Every row gives one point. Each copy is the shape, with its points in the same order, stretched, turned, moved and blurred by noise. Some copies are also mirrored. Which?
In the rows, 128 means zero.

Shape (8 x 3):
[[142 158 164]
 [ 98  96 160]
 [184 122 166]
 [115 133 125]
 [106 157 142]
 [ 83  49 123]
 [ 97 124 113]
 [128 145 119]]
Copy 1, 8 rows:
[[111 115  93]
 [127 173 151]
 [ 58 118  78]
 [142 133 157]
 [153 128 135]
 [135 193 219]
 [157 145 185]
 [135 121 150]]
Copy 1 is: mirrored
Copy 2 (8 x 3):
[[ 90 158 147]
 [ 78  85 123]
 [119 136 186]
 [109 123 108]
 [ 85 143 108]
 [105  34  97]
 [109 108  89]
 [119 137 112]]
Copy 2 is: only turned

Shape, 9 rows:
[[134 126 123 156]
 [111 128 224  99]
 [126 141 130 124]
 [ 69 146  85 102]
 [112 172 195 169]
 [112 100 117 150]
 [139 110 130 109]
 [145 153 156 131]
 [106 153  91 134]]
Copy 1:
[[121 134 132 151]
 [ 69 191 125  56]
 [131 137 150 116]
 [119  95 245 121]
 [ 89 217 148 143]
 [ 98 108 145 152]
 [127 112 123  98]
 [134 169 125 111]
 [139 123 197 146]]
Copy 1 is: mirrored
Copy 2, 9 rows:
[[126 116 164 116]
 [152 214  75  99]
 [135 117 132 121]
 [161  82 145  93]
 [ 98 152 136  72]
 [153 125 172 110]
 [156 137 118 141]
 [119 137 124 121]
 [128  71 158 105]]
Copy 2 is: only turned
Copy 3:
[[113 148 122 138]
 [230  94  85  59]
 [120 127 133 104]
 [ 63  69 142 105]
 [143 132  47  71]
 [121 121 118 156]
 [150 130 160 122]
 [143 147 127  87]
 [ 63 118 138 116]]
Copy 3 is: mirrored
Copy 4 (9 x 4):
[[127 119 143 156]
 [149 111  51 167]
 [144 104 118 141]
 [217  99 111 110]
 [116  49 122 170]
 [168 113 147 164]
 [144 147 106 135]
 [107 105 115 147]
 [170 101 145 117]]
Copy 4 is: mirrored

Shape:
[[143 226 109 129 144 146]
 [128 114 108 117 142 148]
 [ 94 125  34  60  89 141]
 [105 179 169 122 126 112]
 [141 113  98 146 110 135]
 [129 126 162  56 150 156]
 [179 119 173 105 141 124]
 [ 96 116 131 146 115 106]
 [107 111 153 130  88 142]
 [150 179 169 147  95 114]
 [108 115 155 146 144 146]]
Copy 1:
[[190 220 104  95 117  79]
 [132 156 111 168 155 113]
 [158  77  40 173 174  89]
 [124 129 134  91  69 110]
 [146 143 129 161 153 139]
 [ 65 163  99 112 142  88]
 [ 82 176 169  77 156 121]
 [134  91 139 157  94 140]
 [103 108 118 155  97 161]
 [134 151 152  60  87 142]
 [114 149 137 176  93 136]]
Copy 1 is: only turned
Copy 2 (11 x 6):
[[214 148 152 140 190 110]
 [122 151 103 110 114 135]
 [162 181 104 175  79 122]
 [214 104 182 148 149 116]
 [ 90 148  91 122 123 110]
 [172 104  94 123 128 179]
 [102  96 104 121 171 171]
 [134 127 149 132 101 107]
 [135 105 102 119 104 105]
 [154  88 145 140 174 102]
 [142 113 118  84 117 117]]
Copy 2 is: mirrored
Copy 3:
[[ 90 146  78 168 101 175]
 [170 148 126 138 121 115]
 [153 158  14 163 112  51]
 [ 46 138 104 109 124 163]
 [172  83 124 139 111  98]
 [120 177 133 152 189 108]
 [119 110 191 157 165 103]
 [109 110 118  89 100 120]
 [145  91 128  99 155 124]
 [ 66  69 127 136 126 150]
 [153 128 142  95 132 158]]
Copy 3 is: mirrored
Copy 4, 11 rows:
[[196 136 173  88 119  57]
 [157 107  99 146 120 102]
 [ 93  66  88  66  65  90]
 [137 157 186 107 138 101]
 [165  86  83 123 146 131]
 [129 120 202 145  65  91]
 [149  91 193 155 127 111]
 [118 122  92 138 166 133]
 [133 121 129 127 129 159]
 [162 126 197  95 151 124]
 [163 145 112 160 143 135]]
Copy 4 is: mirrored
